Every row gives one point. The last column is the point's height on a tilted bowl or saddle (a function of degree 2), plus a little noise. Count its main directions that bend up, bend down and stay straight.

Points, 11 rows:
[[ -4 -23  21]
 [ -4   7  17]
 [-10 -21  19]
 [ 60 -16 -32]
 [-33  -3  -8]
 [ 21 -21  21]
 [ 21  30 -12]
 [ -4  -9  24]
 [ -9 -10  21]
 [ 10  20   7]
 [-53 -33 -60]]
Directions: 0 up, 2 down, 0 straight

Points (10 x 3):
[[-15  34 -14]
 [  8  19 -30]
 [-31 -60  42]
 [ 20  -8 -32]
 [ 20 -17 -20]
 [-32 -16 -41]
 [ 26 -33   1]
 [-27  16 -38]
 [ 10 -13 -20]
 [-40   9 -60]]
Directions: 1 up, 1 down, 0 straight

Points:
[[  5   2  15  -9]
 [-23  20  19   0]
 [-13   5   3  -5]
 [-30  11  37   9]
 [-11  10 -11  -2]
 [-20  -3  -9   3]
 [ -6  15   2  -7]
 [ 11  15  25  -7]
 [-17   4   8  -4]
 [-14   5  -4  -3]
 [ 14  31  22  -3]
 [-14  -1   1  -4]
 [  8 -60 -27  60]
 [ 18  13  19  -6]
 [ 32  12  13   0]
 [-17  14   9  -5]
 [-35  -4   8   9]]
Directions: 3 up, 0 down, 0 straight

Points, 16 rows:
[[  2 -34  54 -60]
 [-10 -21  -4  -7]
 [ 45  41 -22 -55]
 [-10 -30  27 -24]
 [ 35 -33   0 -25]
 [  6  10  13   1]
 [ 13  15 -33 -21]
 [ 19  13  32 -14]
 [ 22  -1 -60 -56]
 [ -4  22   6   0]
 [ 52  35  -9 -48]
 [-19 -17  -8  -8]
 [ 11   3  50 -29]
 [-12  22  31  -9]
 [-13 -16 -15  -9]
 [  5 -21  53 -44]]
Directions: 0 up, 3 down, 0 straight

Points:
[[  7 -30 -23  11]
 [ 13 -15  -8   0]
 [-13  -7   6   6]
 [  5   4   9   3]
 [  8 -17  -8   1]
 [-26   5  29  26]
 [-19 -11  -3   8]
 [ 16 -15   4   3]
 [-26  12  27  25]
 [  8  43 -13  26]
 [  1   4  -5  -2]
 [-24  -8   9  14]
 [ 60 -38  25  60]
 [ 13 -10   0   0]
 [-10 -22   5  11]
 [ 12  16  -2   2]
 [ 17  15  34  30]
 [ 28 -47 -24  27]]
Directions: 3 up, 0 down, 0 straight

Points:
[[-37 -24 -39  18 -31]
 [  6  -8 -16  24  -1]
 [-10   7  51  33  28]
 [-18   7 -60 -33 -50]
 [ -3   4  16 -33  19]
 [  7 -43 -10   9  17]
 [  3 -16  21  14  -6]
 [ 14  17  -9 -54  44]
 [  1  23 -45  24  14]
 [-15  -3   6 -24   3]
 [-45  -4 -16  15 -12]
 [  4  14 -11  -2 -12]
 [-43 -23  -1  12   6]
 [ -8  22  -9  25   6]
 [ 14   7  10  44   7]
 [ 15  37  -2  20  10]
 [ -6 -10   3 -32   4]
 [-14  11  10 -26  15]
 [ 35  12   0  15 -11]
 [-51  15 -18 -20 -10]
 [  4  21  -2  28   4]
 [ -7 -39  25  27  34]
 [ 36  29 -22 -21  28]
 [ 23 -55  14 -34  60]]
Directions: 3 up, 1 down, 0 straight

Points, 22 rows:
[[-35  11   8  22  -9]
 [ -4  14  25  20   6]
 [ 30  27  45  26  10]
 [  1  12  38  37  32]
 [ 54   7 -30  10 -60]
 [-38   6 -39 -33 -14]
 [ 15 -26  39  16   5]
 [-60 -14 -45  -2 -49]
 [ 56  11  29  48  22]
 [  7  15   3 -13 -16]
 [ 24   9 -34  13 -38]
 [ 28  -8   8 -13 -23]
 [ 12  -8   6  14  -8]
 [ 23  34 -15 -13 -25]
 [ 23   7 -15 -18 -23]
 [ 41  32   2 -18 -33]
 [-29  23  11 -16 -28]
 [-11 -14 -22   8 -23]
 [-22  52   7 -14 -48]
 [-26   7  37  26  11]
 [ 57  -3 -25 -26 -60]
 [ -1  -6  11 -10 -10]]
Directions: 1 up, 2 down, 1 straight

Points (24 x 5):
[[-14  11 -13   4 -17]
 [-23 -34  -4  30 -27]
 [  4  21 -17  -6 -24]
 [ 30   8 -18 -11 -22]
 [  0   0  40 -22 -14]
 [ 22   5   2 -28   4]
 [ -2 -59 -10 -38   1]
 [  7  24  27 -34 -11]
 [ 18  -3  17  18 -23]
 [ 30 -12  -6  -9 -10]
 [ 30   8   2 -10 -15]
 [-33 -14  -3  -1 -24]
 [ -9 -14 -18  -3 -14]
 [-18 -19  22 -18 -13]
 [-10  -9   2 -17  -5]
 [-19  -6 -24  27 -14]
 [-28  24  33  25 -29]
 [ 12  -4   4  -7  -5]
 [ -7 -14 -30 -22 -15]
 [-17  16  -1 -31 -15]
 [-17  23 -60  20 -60]
 [ 13 -20 -26 -11 -13]
 [-28 -28  21  -4 -31]
 [  5 -25 -47   4 -41]]
Directions: 1 up, 3 down, 0 straight

Points:
[[-24  14   7   9  -7]
 [ -7  13 -28  -6 -17]
 [  9   2 -26  23  -3]
 [ 20  -3  -8  22  14]
 [ -7   2  19   1   3]
 [ 27 -25   5  -9  -4]
 [ 14  32 -60 -20  60]
 [ 31 -19  36   3  37]
 [  2  -7  -1   2 -11]
 [ 28   5 -12 -30  -1]
 [-56  -2 -25  19 -12]
 [ 11  13   3 -32  -5]
 [ 13   5  19   7  11]
 [-24   8  -1  14 -10]
 [-11   1   8  11  -2]
 [  4  -7  -9   1 -14]
 [  2  -7  12 -16  -4]
 [-11  -2  20  13  14]
 [-18 -15 -11 -19  -2]
 [  5   0 -17  -5 -17]
 [ 13 -16   5 -34  -5]
 [-17 -16  -2 -22   3]]
Directions: 2 up, 0 down, 2 straight

Points, 47 rows:
[[ -2 -23   5  40  38  22  54]
 [-26 -60 -34 -24 -16  13  29]
 [ 15  -9  20 -12  -7   1  12]
 [ 20  31   6 -17   7  32  20]
 [-13  32 -22 -11 -44  28  25]
 [-27   5  -8 -27  -9  12  15]
 [ 48 -39 -11  -4 -36  28  27]
 [ 38   7   9 -11  30   5  14]
 [ -3 -36 -30  27 -16 -19  34]
 [ 29 -11  34   6 -14  -6  30]
 [ 38 -24  14  26 -11  11  35]
 [ -1  -1  46   8 -25 -14  35]
 [ -5  -3   7 -15  16 -40   6]
 [  4 -22  23 -22  15   4   5]
 [ -8  11   1   0 -16 -31  13]
 [ -3  -5 -22  -5  14   3   9]
 [ 11   0   6  12 -16   7  16]
 [  0 -12  11   6 -20   5  18]
 [ 34   5 -13   9  13   0  18]
 [ -7  30  31 -18 -14 -55  30]
 [ -9 -23  26  42  11 -16  29]
 [ -1 -16 -20   7   6  16  14]
 [-42  38  -5   0   6  -3  19]
 [ 29  13 -34  27  24 -12  36]
 [ 27 -25  -9  13 -51  -5  49]
 [  5  14 -30  -8  10  -7  18]
 [ 33  -3   1 -25  29 -17   1]
 [-15   8  -4  34  25  -9  21]
 [  8  -2   4  -8  -8  25  10]
 [-19  -8  -3  23  -3  14  24]
 [ 23  -9  13  28  -4 -28  16]
 [ 14 -21  -9 -37  35  19 -17]
 [-34   3  16  26 -34   5  26]
 [-23 -36  -8  18 -14 -23  31]
 [ -7   3 -25  -3  15  -1  15]
 [-10   4 -44  -7 -21  16  28]
 [  9 -40   5  31  44  10  38]
 [ 46 -27  -9 -43 -49  -4  41]
 [  8   1 -26 -26 -10  19   6]
 [-15 -26 -44  -5  11  22  24]
 [-14  -6 -15   8 -13  36  22]
 [ 42  -3   3  15  31 -53  12]
 [  4 -30   8 -27  33   8  -7]
 [  4 -10 -37  30  -1   4  31]
 [-17 -19 -16  -2   7 -19  12]
 [  3  55  10 -42   6 -58  60]
 [-15 -49 -46 -17 -19 -10  34]]
Directions: 4 up, 1 down, 1 straight
